Rows are points. To make a cloud, some directions were put in groups of two or more. Within a group, all points are equally far from the middle, so they leave a hole (a ring in 2 directions, a hollow ball in 3). The other directions are filled evenly. Then the cloud was stretched, turned, moved and blurred a little. Count the holes, and give their numbers of directions, smallest first.

Cloud (13 x 2):
-.11	-.35
-.24	-.21
-.46	-.32
-.51	-.15
-.30	-.02
-.45	-.38
-.15	-.53
.16	.18
-.56	-.51
-.06	-.22
-.09	-.51
.21	-.18
.25	.47
Holes: 0

Cloud (22 x 3):
.01	.18	.03
-.14	.42	.47
.19	-.02	-.41
.35	.34	.48
-.66	.31	.29
.30	.78	.51
.19	-.07	.49
-.37	-.01	-.12
-.11	-.24	-.34
-.59	.09	.19
-.13	.05	.67
.24	-.18	.04
.16	.08	-.19
.28	.22	.62
-.63	.37	.46
.48	.07	.06
.08	-.01	.22
-.20	-.33	-.03
-.55	-.06	-.01
-.29	-.60	-.09
.17	-.22	.00
-.15	.22	.63
Holes: 0

Cloud (52 x 6):
-.37	.14	-.20	-.07	.29	-.54
.25	-.89	.05	-.01	-.19	.15
.40	-.41	.47	-.38	.25	.13
.11	-.15	.16	.06	.64	-.40
-.02	.26	-.04	.06	.66	-.35
-.44	-.45	.07	-.17	-.36	.09
-.09	-.45	.01	.04	.63	.27
-.43	.38	-.22	-.34	.17	-.27
-.37	.30	-.25	-.04	.43	-.43
-.42	-.45	-.01	.38	-.26	-.44
-.22	.43	.08	.15	.34	-.49
-.44	-.16	.20	-.11	.14	.31
.34	-.24	.04	-.30	.35	.32
.27	-.57	.47	-.09	.09	.42
.18	-.61	.22	.13	.26	.49
.18	-.92	-.16	.38	-.15	.45
.34	-.01	-.25	.41	.28	-.08
-.19	.19	.13	.15	.37	-.59
.20	.41	.49	.06	.09	-.16
.10	.53	.36	.03	.23	-.17
.05	-.71	-.36	.53	-.28	.40
.22	-.78	.13	-.09	-.28	.32
-.30	.56	.12	-.04	.24	.13
-.36	-.11	-.49	.61	-.33	-.37
.22	-.41	.73	-.04	.00	.19
-.57	.15	-.70	.38	.29	-.12
-.05	.03	.68	-.22	.17	-.39
-.48	-.07	-.46	.51	-.38	-.06
-.54	-.30	-.34	-.05	-.10	.24
.09	-.58	-.34	-.17	-.05	.07
-.53	-.38	.03	-.10	-.18	.15
.12	-.15	.01	-.12	.56	.39
-.04	.28	.28	-.24	.50	-.43
.10	-.81	.02	.37	-.50	.11
.32	-.58	.53	-.20	-.51	.09
.44	-.44	.46	-.48	-.12	.05
-.12	-.33	-.21	-.38	-.27	.21
.35	.04	-.25	.25	.19	-.09
-.42	-.08	-.48	.61	-.33	-.30
-.44	.22	-.50	.17	.39	-.43
-.39	-.65	-.12	.01	-.20	-.10
.19	.00	.43	.35	.05	-.03
-.43	-.06	-.26	-.17	.42	-.12
-.35	-.22	.11	-.05	-.12	-.54
-.16	-.69	-.65	.29	-.14	.37
.23	.16	-.18	-.26	-.14	-.21
.19	.11	-.21	.13	-.26	.09
.29	-.16	.08	.58	.16	-.11
-.39	-.19	-.02	.37	-.55	-.32
.44	-.27	.28	-.37	-.12	-.26
-.37	-.26	.12	.42	.04	-.49
.33	-.18	-.32	.09	.08	-.33
Holes: 2 (2, 3)

Cloud (88 x 8):
.17	.08	.17	-.39	.02	.01	-.29	.06
-.14	-.13	-.03	-.01	-.36	-.66	.23	.42
.01	-.27	.03	.44	-.05	.34	.31	-.54
-.33	.11	-.18	.66	-.22	-.15	-.31	.28
-.18	-.06	-.83	-.18	.28	.46	-.28	.26
-.06	-.45	-.35	.06	-.02	.19	-.42	.59
.10	.16	.37	.46	.54	.75	-.02	.43
-.30	.38	.17	-.05	.08	.22	-.05	.07
.14	.40	-.37	.69	-.64	-.25	.10	-.28
.54	.64	.04	-.25	.58	.32	.14	-.19
.20	.48	-.30	.24	.12	-.19	-.11	.34
-.26	-.37	.12	-.14	.35	.12	-.39	.55
-.02	-.35	-.06	.06	.36	.22	-.26	.49
.02	-.21	-.57	.17	.20	.25	.08	.35
-.34	-.21	.18	.26	.11	-.26	.28	.34
-.33	-.83	-.20	.02	.21	-.15	-.55	.27
-.02	-.20	-.38	.47	.70	.25	-.41	.16
.16	.31	-.20	-.40	.47	.48	-.19	.24
.23	.01	-.51	-.03	.16	.21	-.15	-.29
-.28	-.02	.05	.11	-.20	.49	-.61	.04
-.29	-.12	-.21	-.32	.41	.43	-.43	.05
.49	.01	-.19	.27	.55	.29	.15	.45
.12	.08	-.13	.10	.47	-.32	-.50	.85
.18	.06	-.54	.59	.00	-.10	.45	.35
-.20	.45	-.25	.13	.05	-.33	.38	.14
-.13	.43	-.04	.09	-.41	.46	.00	-.60
-.06	-.05	.32	-.49	-.04	-.46	-.14	.17
.08	.53	.07	.11	.21	.03	-.72	.33
-.07	-.38	.40	-.12	-.12	-.38	.64	-.23
.18	.24	.28	-.47	.29	.24	-.36	.64
-.25	-.24	.33	-.18	-.14	.58	-.37	-.23
.11	-.02	.03	-.27	-.04	-.29	.02	-.24
.04	-.30	-.12	-.64	.57	-.19	.02	-.13
-.06	.33	-.68	.55	-.20	.87	.04	-.45
-.13	-.35	-.23	.35	.20	.27	-.60	.17
-.14	.39	-.49	.15	-.37	.16	-.15	-.16
.07	.32	-.18	-.25	-.04	.15	-.45	-.27
-.19	.35	.14	.06	.01	.38	.25	-.12
-.40	.14	-.37	.43	-.51	.25	.15	-.31
.22	-.29	-.40	.21	.34	.32	.17	-.08
-.24	.23	-.34	.61	-.28	.49	-.11	-.17
-.12	-.11	.08	.35	.01	.13	.22	.64
-.17	.60	-.29	.09	-.61	.04	.27	-.47
.39	-.50	.09	.02	.53	.34	.09	.45
-.19	-.42	-.51	-.09	.13	-.16	.46	-.07
-.27	-.06	-.53	-.09	.12	.78	-.52	.48
.05	-.20	-.88	.48	.52	.40	-.27	-.36
.10	-.29	.07	.47	-.19	-.04	.04	.03
.39	-.07	-.37	.40	.05	.06	-.07	-.08
-.20	.24	-.39	.10	-.20	.58	.42	.20
-.29	.29	-.44	.14	.05	.09	-.67	.06
.26	.36	-.48	-.38	.16	.08	-.04	-.25
-.64	.28	-.49	.69	-.06	.48	-.10	.14
-.30	.31	-.52	-.46	-.17	-.17	-.63	.42
.03	.58	-.70	.57	-.35	.43	-.01	-.32
-.67	.12	.31	-.27	-.41	-.31	-.08	-.06
-.28	.53	-.45	.65	-.40	-.07	-.28	.46
-.18	.12	-.14	.16	.04	.44	-.32	-.47
-.39	.32	-.35	.11	-.14	.52	-.28	-.40
-.16	.28	-.18	-.09	-.12	-.01	-.45	.18
-.18	.27	-.27	.48	.05	.45	.27	-.29
.07	.71	-.44	.21	.04	-.02	-.05	.37
-.40	.12	.19	-.01	-.20	.30	-.22	.15
.44	.49	-.42	.25	.03	.07	.49	-.22
.28	.47	-.46	.20	-.18	-.13	.56	-.06
-.11	-.03	.17	.69	-.42	.48	.35	-.66
.18	-.13	.32	-.17	.26	.20	-.21	-.35
.10	-.09	-.32	-.43	.04	-.39	.10	.02
-.53	.08	.31	-.08	-.26	-.06	.20	.06
-.31	-.05	-.31	.39	-.26	.42	.50	.37
-.35	.04	-.36	.18	.16	.88	-.57	-.31
-.06	.41	-.53	.76	-.21	.07	.09	.32
-.05	.66	-.13	.41	-.46	-.21	-.25	.33
.02	.26	.15	.09	.09	.64	-.22	.20
-.01	.21	-.01	-.03	-.39	.68	-.66	.12
.62	.40	-.01	-.25	.21	-.24	-.06	.51
.11	.03	.14	.45	-.10	-.62	.48	.42
-.61	-.29	.26	.34	.03	.05	.10	.73
-.03	-.06	-.41	-.36	.35	.30	-.17	.74
-.12	.14	.44	.28	-.59	-.30	.04	-.38
-.28	-.11	-.03	-.22	-.09	-.27	-.13	-.18
-.14	-.25	.15	.51	-.13	-.84	.31	.25
.32	.04	.01	-.33	-.12	-.52	.43	-.07
.00	-.19	-.24	.30	.08	.43	.09	-.49
.11	.39	.25	-.13	-.12	-.27	.44	.39
-.36	-.32	-.18	-.25	.59	.79	.02	.48
.08	-.04	.37	.29	-.32	-.11	.61	.32
-.37	-.11	-.19	.09	.13	.27	-.65	-.13
Holes: 0

Cloud (101 x 9):
.28	-.31	-.09	-.04	-.04	.45	.10	-.94	.34
.07	-.24	.30	.33	.51	-.13	.59	-.44	-.05
.29	.55	.02	-.18	.25	.14	.25	-.44	.00
.05	-.19	-.71	-.33	.19	-.24	.15	-.11	.49
.04	.48	.09	-.23	.30	-.22	.21	.81	.32
.06	.49	.33	-.01	.12	.68	.10	-.24	-.13
.59	.05	-.16	-.15	.08	.41	-.35	-.27	.16
.25	.35	.19	.08	-.29	-.45	.17	-.26	.27
-.32	.25	.04	.29	.27	-.15	-.25	.39	-.14
-.02	-.29	.33	.30	.84	-.09	.09	-.56	.27
.33	-.14	.27	-.41	-.08	-.52	-.23	-.46	.33
-.30	-.22	-.42	-.09	-.16	-.09	.69	-.27	-.16
-.25	.08	.06	.29	.45	.42	.26	-.05	-.26
.18	-.37	-.46	-.21	-.12	.33	-.45	-.56	-.29
-.12	.17	.17	.07	.29	-.88	.13	.00	.25
.44	.53	-.20	-.58	.06	-.08	.07	.03	.58
.02	-.30	-.42	-.27	-.60	-.08	.31	-.23	-.26
-.15	-.03	-.48	.38	.01	-.59	.48	-.25	.10
-.17	-.25	.43	.08	.16	-.49	-.03	-.18	.17
-.18	-.39	.01	-.08	-.36	-.15	.32	-.46	.24
.05	.30	-.21	.20	.33	.46	-.25	.30	.04
-.05	.32	.67	-.10	.44	.48	.39	-.25	.34
.00	-.43	-.24	-.01	.22	-.34	-.33	-.23	.69
.18	-.02	-.14	.01	-.14	-.35	-.24	.60	.05
-.15	.04	-.12	.24	.24	.40	.29	.19	.89
.63	.20	.30	-.20	-.21	.04	.31	-.02	.58
-.23	.13	.35	.20	.34	.15	.82	.05	.09
.17	-.21	-.26	-.20	.33	.04	.00	-.56	.63
-.01	.16	-.66	.02	-.21	-.39	.50	-.29	-.04
-.26	.12	-.11	.50	.13	-.51	.38	-.06	-.31
.23	.21	-.32	-.17	-.50	-.35	.12	-.48	-.47
-.55	-.03	-.10	.27	.00	.35	.70	-.13	-.01
-.42	-.36	.08	.11	.19	.14	-.09	.16	.48
.33	-.03	.07	-.19	.17	.33	.20	-.06	.75
-.28	.24	-.09	.05	-.20	.22	-.47	.35	.14
.20	-.25	.02	-.24	-.66	.06	-.24	-.05	.04
.48	.19	-.04	-.53	-.11	-.67	.03	-.18	.46
.09	.29	-.05	.09	-.05	-.26	-.48	-.31	.05
.15	.15	.26	.16	.04	.74	-.49	-.01	.11
-.03	-.18	.02	-.08	-.47	-.15	-.02	-.28	-.48
.59	-.25	.10	.05	-.27	-.10	-.07	-.48	-.02
.04	-.12	.35	-.23	.38	.38	.08	-.02	.37
-.17	-.07	-.47	-.06	-.42	.06	.45	-.57	-.45
.18	-.12	-.28	-.33	.00	.76	-.19	-.16	.01
.33	.17	-.18	.12	-.12	.67	-.11	-.27	.30
-.48	-.04	-.29	.34	.52	.02	.73	-.24	-.03
.43	.37	-.06	-.10	.34	-.19	-.44	-.15	.32
.23	-.07	-.08	-.10	-.20	-.22	.21	.39	.32
-.12	-.06	.24	-.23	.36	-.53	.28	.13	.12
.72	.26	.28	-.01	-.25	-.41	-.33	.08	.22
.02	.25	-.62	-.24	.29	-.49	.16	.08	.59
.03	-.01	-.45	.00	-.07	-.27	.53	-.45	.32
.14	-.17	-.14	-.13	.06	-.70	.38	.57	-.13
.16	.12	-.40	-.17	.26	-.04	-.34	-.35	.53
-.22	.16	.35	.31	-.11	-.28	-.17	-.27	.04
.21	.07	-.14	.04	-.12	.01	.48	.47	-.18
.61	-.09	.08	-.15	-.25	-.35	-.30	.19	-.22
.44	-.29	.24	-.01	.19	-.77	-.18	.18	.24
-.16	.32	.38	-.01	.21	.60	-.29	-.11	.20
.39	.54	.36	.18	-.28	.06	.08	.15	.08
.05	.32	.13	.11	.28	-.61	.42	.03	.82
.36	-.34	-.01	.30	.32	.09	.26	-.28	.26
.20	.08	-.16	-.17	.23	-.66	.80	-.18	.00
-.06	.23	.28	-.24	.37	-.49	.47	-.19	.42
-.18	-.11	.23	.37	.52	.49	-.33	.17	.34
.18	.09	.14	.21	.17	-.03	-.59	.32	.45
-.27	.01	-.08	-.04	.23	.39	.58	.27	.20
.09	.08	-.36	.13	.22	.04	.29	-.61	.20
-.43	-.37	-.08	.39	-.16	.12	.50	-.04	-.04
.33	-.32	-.18	-.01	-.59	-.05	-.45	-.70	-.02
-.31	.47	-.38	-.19	-.25	-.28	-.13	.18	.15
-.10	.00	-.05	.19	-.16	.05	.13	.10	-.67
.41	.34	-.10	-.42	.00	-.40	.06	.68	.36
.14	-.21	-.38	.23	.12	-.44	.50	-.24	.39
.36	-.25	-.08	-.22	.35	.12	-.12	-.37	-.14
-.25	.17	-.03	-.22	.30	-.24	.73	-.09	.12
-.10	-.01	.15	.19	-.18	.21	.34	-.66	-.26
.38	-.16	.00	-.27	.60	-.19	.36	.13	.45
.21	.18	-.17	.27	-.23	-.33	-.36	-.24	.14
.04	.43	-.23	-.41	-.16	.70	-.25	.05	.49
.19	-.14	-.19	-.26	-.20	-.52	-.35	-.40	-.26
.51	-.09	-.05	-.02	-.30	.07	-.57	-.77	.07
.17	-.13	.41	-.27	.01	.34	.39	-.06	.51
-.19	.18	.13	.20	-.04	-.38	.06	.26	-.45
-.06	.59	.06	.06	.03	.09	.68	.24	.05
-.29	-.08	-.35	.04	-.03	.26	.69	.28	-.12
-.06	-.10	.00	.08	.04	-.50	.12	.63	-.19
-.21	-.06	.14	.47	.10	-.07	.44	-.48	-.16
.29	.58	.36	.21	-.16	.07	.25	-.10	.07
-.18	.26	-.15	.32	-.29	.40	.00	.20	-.42
-.16	-.33	.18	-.20	.00	.25	-.28	-.16	.33
.15	.07	-.26	-.04	-.25	-.07	.01	-.65	-.52
-.18	.16	.22	-.02	.15	.24	.75	-.20	-.04
.18	.35	.09	.41	.15	-.32	.45	.35	.50
-.18	.28	-.37	.08	.30	.12	.43	-.40	.40
.31	.23	-.07	-.15	.30	.17	-.32	-.21	.74
-.06	.32	.12	.17	.55	.07	-.22	.38	.73
.07	.33	-.19	.03	-.29	-.26	-.52	-.14	.19
.66	.26	-.01	-.13	-.36	.13	.02	.24	-.28
-.27	-.34	-.07	.39	.47	.60	-.03	-.07	.05
-.46	-.16	-.38	.01	.49	.09	.20	-.42	.12
Holes: 2 (3, 3)
